Each row is a point. The last column is the point's height on a tilted bowl or saddle (a function of degree 2), plus a little noise. Along how many of its main directions does it bend up, bend down or stay straight?

Points (17 x 4):
-4.7 -4.1 -1.9 -5.4
-3.6 2.4 4.6 -2.3
-1.7 2.5 1.6 0.8
-2.9 -3.8 0.4 -3.6
3.2 -0.4 0.7 -0.4
2.0 2.3 -2.6 2.1
-3.4 -0.5 6.0 -0.5
1.9 -3.5 -0.9 -4.7
3.4 1.1 1.5 0.8
-4.8 3.0 -3.3 3.6
-1.6 2.9 -5.5 6.7
-2.8 -4.1 6.1 0.5
2.9 -0.5 2.1 0.5
-0.2 -1.0 2.1 0.6
-2.4 2.5 -2.8 3.5
-1.0 0.4 2.6 1.0
4.0 3.5 2.4 1.0
Directions: 1 up, 2 down, 0 straight

Points (23 x 5):
1.8 -1.6 0.4 -1.1 -0.2
1.4 -4.3 3.5 -3.0 3.4
1.2 0.2 -0.2 2.0 -2.7
-3.2 -0.2 -1.4 2.9 -4.0
-2.5 1.4 -2.7 2.2 -3.3
0.2 3.3 2.5 -7.7 2.3
1.4 -4.1 0.9 4.6 2.5
2.5 2.0 0.6 -1.6 -1.5
-1.2 1.8 -2.3 3.9 -4.3
4.6 3.1 4.7 2.1 0.2
-1.8 0.6 1.7 -2.9 -1.3
-3.8 -4.0 -4.1 1.3 3.7
0.3 -2.8 3.1 -4.0 1.6
-5.9 -1.0 5.0 -1.4 3.6
-3.9 -0.5 -5.0 5.8 -3.7
-1.7 -0.2 -3.1 -0.1 0.1
1.3 1.5 4.0 1.7 -3.1
-3.3 1.0 -0.2 1.4 -3.8
2.3 -0.4 5.5 1.6 -0.6
-4.9 -6.4 1.3 4.5 6.0
-3.5 4.5 -1.8 1.6 -2.6
-2.6 4.7 -0.7 0.0 -1.9
1.6 0.0 -4.8 1.3 2.9
Directions: 3 up, 0 down, 1 straight

Points (23 x 5):
1.6 1.4 3.5 2.6 0.1
-1.8 -1.1 6.5 -2.1 4.2
-0.6 6.4 -1.6 -1.1 -3.6
0.2 -0.2 3.2 2.4 -0.7
2.2 -2.2 -0.7 -5.9 4.0
-2.7 -3.9 -1.1 -1.2 1.5
1.5 4.2 0.1 -2.3 -3.0
1.9 -6.4 0.6 1.2 1.8
-0.1 8.5 2.7 1.5 -1.8
4.3 -2.6 1.5 0.2 2.9
0.0 -8.2 -2.1 -0.7 4.4
-2.9 1.6 2.3 3.9 -0.8
2.0 1.2 5.8 2.8 4.5
-1.4 0.3 3.7 3.2 0.3
2.4 -0.2 -4.8 -3.6 7.0
-4.0 0.9 4.2 -4.4 5.1
-1.5 0.1 0.8 -6.0 2.2
-0.9 -1.2 -1.1 -0.6 -1.2
0.3 -0.6 3.2 -6.2 0.8
-0.3 1.6 1.9 1.1 -2.4
2.2 -1.7 2.0 -1.1 -0.2
1.9 0.4 -3.3 1.1 -0.8
2.9 -1.7 3.4 0.5 1.2
Directions: 2 up, 0 down, 2 straight

Points (44 x 7):
1.9 -1.2 2.9 -2.2 1.3 0.4 0.8
3.3 3.0 -6.6 2.4 0.6 3.2 -0.4
3.8 -4.6 -3.4 2.3 -3.0 0.2 2.7
0.0 0.5 0.5 -1.0 1.2 0.9 1.9
0.6 2.6 -11.0 1.8 -1.7 -6.4 -11.2
-5.0 -1.7 3.4 -3.4 1.9 -0.5 -2.1
-2.0 -4.6 0.8 -1.8 -1.1 7.0 0.3
-1.8 -2.6 -1.9 4.2 3.9 -3.0 0.8
3.4 -6.2 -7.4 5.0 -0.9 3.0 -3.0
-2.4 -0.4 0.4 -1.8 1.7 4.7 1.5
-4.1 -2.0 -0.2 -1.3 -6.3 0.3 -3.6
0.6 -3.6 1.3 0.4 -5.7 2.1 4.5
2.3 5.5 -3.0 3.0 -0.1 1.5 1.8
-1.6 4.8 1.6 -4.3 1.0 1.7 5.1
3.1 0.1 -1.3 0.2 5.5 0.8 -1.2
-1.7 1.7 2.0 -0.6 -3.6 -1.5 -2.0
-2.0 1.3 -1.7 2.2 -1.5 0.9 0.3
-6.4 -2.7 4.7 0.4 -2.2 0.5 -4.9
2.7 -0.2 -0.3 -6.2 2.5 -2.5 2.3
-0.2 0.4 -1.3 -2.0 -6.0 -4.8 -2.7
2.7 2.2 -10.4 2.5 2.3 -0.1 -3.5
5.2 -0.2 1.3 -1.3 -2.5 -2.3 1.5
-5.5 1.0 3.3 2.4 -1.0 1.1 -2.4
2.4 2.0 -1.1 -5.0 0.5 -2.4 3.9
-1.8 -0.5 -3.2 0.1 1.5 -2.3 -0.1
-1.9 -1.7 3.2 1.3 -0.4 0.5 0.3
-4.0 1.9 -1.8 -6.2 -3.2 3.4 4.3
1.8 1.6 -4.9 -0.7 4.8 2.6 1.6
3.2 -2.1 1.9 -0.9 -0.5 -0.7 2.5
0.9 2.9 0.0 -1.5 -1.4 2.1 2.6
-3.8 -1.2 2.4 -2.2 -2.0 1.0 -0.2
1.0 2.3 1.4 -1.0 2.2 -0.8 0.7
-0.5 4.8 1.4 -0.2 -0.3 -3.4 -1.5
2.8 -5.0 -5.5 -1.4 -1.2 -2.7 -0.6
-1.1 -2.9 2.6 -0.8 2.5 -2.1 -1.3
-1.2 0.0 -1.2 0.3 0.4 -1.5 0.4
0.5 3.3 1.0 3.5 -1.4 -1.7 -1.5
1.0 -5.9 -0.9 1.0 3.2 3.4 -0.1
1.6 -1.7 2.8 -3.0 -1.0 -0.2 3.1
-3.8 2.2 -1.0 -3.8 -0.8 5.1 3.2
-0.1 -1.2 -1.0 -0.4 3.8 0.6 0.6
3.2 5.5 -4.8 -0.3 -2.9 -5.4 -4.3
-2.7 -0.4 3.4 -4.2 6.0 0.1 -2.4
-2.2 -2.9 -1.2 -4.4 -5.0 4.3 3.0
Directions: 2 up, 4 down, 0 straight

Points (75 x 9):
-0.6 2.2 -4.8 0.1 1.7 -2.2 0.3 -2.7 -0.3
0.3 -3.6 4.3 3.0 -0.7 -0.9 3.5 -0.1 -1.5
4.7 3.4 -3.4 0.3 2.4 -0.6 -0.4 -3.7 -2.9
-3.6 -0.4 2.6 0.5 5.2 -2.3 -4.6 -2.4 -0.4
-1.2 -1.6 2.2 1.9 0.9 -2.2 -4.8 0.5 1.6
0.5 -6.1 -1.8 3.1 -1.7 2.5 5.6 2.8 -6.3
-1.8 -5.8 1.2 -1.4 2.9 -1.0 1.0 -2.8 1.1
3.4 -4.0 -3.1 -2.2 6.2 1.8 9.1 4.3 -10.5
4.6 -3.5 1.3 -1.2 2.1 0.7 -8.2 -0.6 -0.7
-1.1 7.6 3.3 0.9 1.9 1.4 -0.2 -2.2 0.8
-2.0 -4.9 1.4 1.4 -1.3 -0.6 0.8 1.4 0.8
-5.8 -1.8 -1.5 -0.2 1.3 2.4 5.4 -3.6 -0.3
0.2 1.9 3.5 -1.6 -0.4 4.0 -1.5 -0.7 2.7
-1.3 2.5 1.2 2.2 -7.2 5.1 -0.4 5.6 -3.6
-0.2 2.0 -0.2 -7.3 -0.1 -3.3 6.0 -3.1 -4.7
1.0 0.5 -1.5 -0.4 4.6 0.3 2.6 -0.8 -1.6
-5.1 2.3 -2.4 -1.9 -3.6 5.9 -4.2 -3.2 0.9
1.0 -0.3 0.9 1.7 6.4 -0.7 2.0 -0.9 -1.6
0.0 -1.2 -0.8 1.8 0.5 -4.0 -1.5 0.3 2.4
-4.2 -0.6 -1.8 0.3 -3.3 3.5 -1.6 3.0 2.2
0.0 1.2 -0.4 2.9 0.1 1.5 -3.6 -2.2 0.8
0.6 -0.6 -2.1 -0.3 -3.0 -1.6 -4.1 3.3 4.4
-3.2 5.4 2.5 -0.1 -4.2 -4.1 2.0 1.5 -1.5
-0.6 -3.1 -2.9 4.8 -5.8 -0.9 -3.9 -1.0 4.6
5.3 0.6 4.5 6.8 2.4 -1.3 -1.7 2.0 -3.9
-2.6 -2.9 -5.6 4.4 -0.5 1.3 1.7 -3.6 1.4
-2.2 -4.4 -4.7 0.9 -0.1 2.4 -1.0 6.9 4.0
2.7 1.6 4.1 0.2 1.5 1.4 -1.5 -1.0 1.9
-0.4 -0.2 2.6 -4.2 -1.2 4.7 -1.6 2.3 2.6
-2.1 2.6 1.6 1.2 -6.6 -5.3 1.1 -0.7 -1.7
0.5 0.3 2.8 2.1 0.0 1.7 -4.7 0.9 0.4
-1.5 4.0 -2.0 -2.0 3.1 0.1 1.8 -1.1 -1.6
-3.7 -0.5 -3.1 -0.8 -0.6 0.4 1.2 -4.7 0.2
0.4 3.2 4.6 0.0 -1.8 -0.8 -1.7 2.8 1.5
1.2 5.2 -1.7 -1.7 1.5 0.8 -5.5 -2.6 -2.6
0.8 4.1 -3.3 1.1 3.3 1.5 2.1 -7.6 -4.1
-2.6 -3.2 2.9 5.3 -1.8 -1.1 4.9 0.9 -4.9
-0.4 2.1 0.4 2.9 -4.7 0.4 3.4 -3.3 -0.9
5.2 -0.8 -1.3 -2.5 1.3 0.9 4.3 -2.6 -2.3
3.1 -1.4 -0.9 3.4 1.2 2.0 -1.3 -2.1 -1.5
4.7 -0.7 2.6 -3.9 3.1 -0.5 -0.8 1.2 2.2
-3.9 -5.2 -2.1 1.5 4.3 -3.4 2.4 0.8 1.5
1.5 -0.8 5.0 -3.9 -1.5 -5.3 -0.2 0.1 2.5
2.8 5.1 0.2 3.9 1.3 5.6 2.8 -0.1 -4.8
-0.8 -1.1 -3.4 -1.2 6.7 -2.8 -0.7 5.4 0.9
-4.4 -4.1 -1.2 0.4 -5.8 1.5 3.5 -0.7 -0.5
-0.8 0.1 -0.9 -1.1 1.8 -5.2 -0.9 1.7 1.3
0.1 -3.9 1.8 -1.5 1.1 -3.3 -1.3 2.1 2.6
-3.6 -1.9 -5.5 5.2 -1.5 0.8 1.5 2.5 4.7
1.4 1.5 4.5 1.8 2.0 -2.9 -3.0 -3.1 0.7
0.3 1.7 1.4 0.3 0.1 -1.7 0.0 3.9 1.1
-6.1 -1.0 -0.3 5.2 -0.9 -3.4 -2.1 2.9 4.3
-0.2 4.0 1.5 -2.7 5.9 7.1 -1.4 5.1 -5.6
-1.7 0.8 5.3 -2.0 -1.7 2.6 -0.6 0.0 3.8
1.4 4.9 -3.3 -4.4 4.8 -0.7 -0.3 1.1 -5.2
-1.0 1.0 3.9 5.1 -0.1 -1.7 0.4 3.4 -1.3
-5.5 -0.5 1.7 -1.1 -1.7 1.5 1.5 -2.4 1.9
1.5 4.1 -2.0 -3.1 0.4 -3.2 7.6 -1.6 -6.0
0.7 0.0 -4.6 2.3 3.7 -1.9 4.9 0.9 -2.2
-2.5 -6.3 -0.7 5.0 2.4 -1.7 -1.8 0.2 1.0
-0.1 1.5 0.1 4.5 0.1 -0.7 0.9 0.2 0.2
-2.8 3.3 4.0 0.3 3.1 -1.8 -4.3 -1.4 0.1
6.5 0.8 -1.3 2.8 -5.8 2.7 -1.8 -2.9 -0.1
-0.1 -1.8 -0.1 0.4 -1.3 -4.4 2.3 -0.7 0.2
2.6 -3.1 1.2 -4.4 0.7 2.5 -1.0 2.3 2.6
5.9 -0.3 -1.3 -1.3 -1.1 -2.1 2.9 -1.4 -1.7
2.3 0.2 2.2 -5.9 3.9 -2.6 1.3 0.4 0.9
-0.5 -3.4 5.3 -7.6 5.5 -2.5 -1.0 0.7 5.2
3.3 2.4 0.2 -1.5 4.9 -2.1 2.3 -2.7 -1.9
1.8 -4.4 -3.3 -2.8 2.7 0.0 -4.6 7.0 3.4
-4.8 -0.2 0.9 2.0 0.1 0.7 0.4 0.6 1.2
-0.6 -4.2 2.6 -3.5 -2.0 0.8 3.1 -2.0 3.3
-2.2 2.0 6.8 0.9 -1.9 -0.8 5.0 3.0 0.1
3.8 -2.7 0.5 1.3 5.9 -2.5 4.1 0.7 -3.1
3.9 2.3 -1.6 -2.5 -1.9 -0.1 1.9 -4.4 -1.7
Directions: 1 up, 4 down, 3 straight

Points (77 x 9):
0.8 3.1 4.2 0.7 -1.6 1.6 -0.3 0.7 -1.2
2.7 -2.2 -1.2 4.5 -0.6 7.0 -2.3 2.8 2.3
1.3 -2.2 -3.9 -3.2 -6.3 -2.3 -2.4 3.9 7.1
0.6 -4.8 -2.7 -3.2 2.9 3.8 -1.7 -0.7 0.7
0.2 -3.2 1.9 -3.9 -0.2 -2.1 -2.9 1.8 0.3
-2.0 2.1 -0.8 -1.2 -1.1 1.0 -1.0 4.7 2.1
-0.6 -1.5 0.6 0.3 1.7 -3.0 3.1 1.8 -0.5
-3.4 -6.5 -6.2 -4.3 -0.7 -3.6 3.3 6.2 6.2
5.3 2.1 -2.9 -4.3 -0.6 -5.1 -1.9 -3.8 4.8
0.0 1.1 -3.2 3.3 0.4 -2.0 -1.7 -3.4 -0.8
3.1 4.7 4.8 0.7 0.2 -1.1 4.2 -0.3 0.7
2.1 0.4 1.2 -3.3 -0.7 -3.3 -1.0 -5.4 1.0
0.1 2.5 -3.1 -1.9 2.6 -2.3 -0.4 -4.1 0.8
0.8 2.3 -0.9 -3.5 1.8 -3.8 -0.3 7.0 4.4
0.2 -2.4 1.5 1.1 -0.7 -4.4 3.2 1.2 -0.1
1.3 -1.3 0.1 1.0 4.5 0.6 1.8 2.1 -0.6
-4.0 3.6 0.5 3.8 0.9 0.9 0.1 -0.5 -1.7
-0.7 0.5 -2.6 2.8 6.4 -4.6 -1.2 0.0 -0.9
-1.0 -4.5 -2.8 -4.6 0.7 1.1 -1.4 4.0 3.2
-4.1 -4.4 0.9 -3.7 -6.4 -1.7 7.0 1.2 7.1
-4.9 2.8 1.2 2.2 -2.3 -0.2 0.2 -4.7 -0.7
1.8 -1.9 1.1 -0.6 -1.0 5.4 -0.1 2.7 0.7
0.0 -5.1 4.0 2.4 -4.5 -5.3 0.6 6.2 4.3
2.9 -2.8 0.3 -0.3 2.5 3.7 -6.1 5.2 1.8
-3.9 -4.2 -0.8 1.7 1.5 -3.6 3.8 7.2 2.4
0.9 -6.0 5.6 2.6 -2.4 0.0 3.3 1.8 2.8
3.9 -2.4 -2.5 -2.0 -0.7 2.2 -2.0 1.2 2.6
-1.7 -1.4 1.3 -0.7 3.5 -3.6 -3.5 5.5 0.5
7.9 4.1 5.0 1.7 -0.6 -3.7 1.6 1.0 3.4
1.7 -1.0 -2.0 2.8 -0.3 -1.1 1.1 -4.7 -0.2
-4.0 3.4 -0.5 -7.4 -2.5 -5.6 -4.0 6.7 9.4
0.2 2.1 2.2 1.9 -2.4 -3.8 -1.2 1.7 0.4
3.1 0.1 -3.8 0.7 0.4 1.0 -3.3 5.3 3.7
2.2 -0.7 -1.3 -1.4 -0.1 -1.9 -2.8 -3.6 0.6
1.1 -2.0 6.4 -1.9 5.2 4.3 -0.6 -1.1 -6.2
-3.2 -0.9 2.2 -0.2 1.5 -4.0 -0.8 -3.8 -1.6
2.1 -1.9 -4.4 -1.2 -0.9 -0.9 -2.1 -1.2 2.1
-2.1 0.0 3.6 2.8 1.1 5.4 -0.7 -4.3 -3.9
-2.3 1.4 4.1 -3.2 2.8 2.8 0.3 0.8 -3.5
-4.4 -0.9 2.6 1.6 -0.4 -6.2 -0.3 -6.4 -0.1
-4.6 -1.2 -2.3 3.0 -0.4 1.8 -2.7 3.0 1.3
0.2 -1.8 2.0 1.5 3.9 1.8 3.0 -1.7 -1.9
4.1 -2.0 2.3 -3.7 5.4 -1.7 -2.8 0.5 -1.6
4.1 1.8 2.5 -0.6 1.5 -0.3 -2.6 2.0 -0.4
2.9 2.9 -1.6 1.3 2.8 -1.0 1.8 6.0 2.9
0.8 -3.5 0.9 -0.9 -0.5 -1.5 -2.0 -1.8 -0.4
-0.6 2.1 -2.8 3.0 -1.5 -0.2 -1.5 1.6 0.2
-0.2 -2.9 -0.2 -4.6 -2.8 1.6 1.3 2.0 3.0
-0.4 -1.6 -2.5 2.5 -3.4 -0.4 -2.8 -2.0 0.8
-4.1 -2.0 -2.9 -0.5 -1.9 -1.2 -1.3 -1.0 1.1
-1.0 6.6 2.8 1.8 -1.6 -0.2 0.9 -1.0 -0.7
1.2 2.3 3.1 5.1 4.7 -2.9 2.6 0.5 -1.4
0.3 -0.3 -2.6 2.0 -4.4 0.8 2.7 2.2 2.1
0.3 1.5 -0.8 1.1 0.3 0.9 -2.0 -0.4 -1.0
0.1 5.0 0.9 -7.3 -3.2 -2.7 -3.1 2.4 5.5
-3.2 -3.1 3.9 -3.3 3.1 -5.4 3.6 -2.8 -0.9
3.2 -2.3 -4.5 0.1 -4.6 4.9 -2.4 -0.1 4.6
0.9 6.0 3.5 -1.4 6.1 1.8 -3.2 7.2 1.5
7.0 1.0 -0.4 2.9 -0.6 4.7 -1.5 0.5 2.0
0.7 1.3 -0.9 1.7 0.6 -1.8 -0.9 -0.5 -1.0
2.7 -3.0 -6.0 -1.3 3.4 3.2 -1.4 4.2 4.7
0.7 0.8 -2.5 4.4 4.8 2.7 5.0 1.5 0.9
1.9 -8.0 -1.8 1.9 0.3 4.0 1.6 -1.8 3.2
0.7 -2.5 0.7 0.1 -3.1 0.4 5.2 6.8 5.6
-2.8 -0.7 -0.7 -4.1 1.0 -3.2 1.1 0.2 0.7
-0.1 -6.0 1.5 2.9 3.2 1.1 -0.5 -2.2 -1.3
-1.9 2.3 -1.7 -0.6 -4.5 0.5 4.1 -2.6 1.9
3.7 3.8 -0.5 0.7 0.4 2.2 1.8 -1.6 0.1
-2.7 -2.2 7.8 -4.2 5.7 -4.7 2.3 2.8 -1.9
1.8 0.2 -3.0 4.3 -3.5 0.2 -4.2 -2.4 1.0
-3.2 -0.4 -5.8 1.1 0.3 -0.5 1.1 -1.0 0.7
1.4 1.3 -4.4 2.0 -0.8 -1.5 6.2 -3.3 1.2
-0.7 2.1 4.8 -1.1 1.5 2.9 -0.1 -0.5 -3.8
-2.3 1.8 2.6 -1.1 -0.3 0.5 1.1 0.0 -1.3
2.1 0.3 -2.4 3.0 -5.3 -1.0 1.0 2.4 2.2
-1.8 -2.9 5.6 0.0 2.8 2.0 -7.3 2.0 -3.1
-0.3 6.7 -4.8 -1.8 -0.3 2.5 1.6 5.8 5.8
Directions: 6 up, 1 down, 1 straight
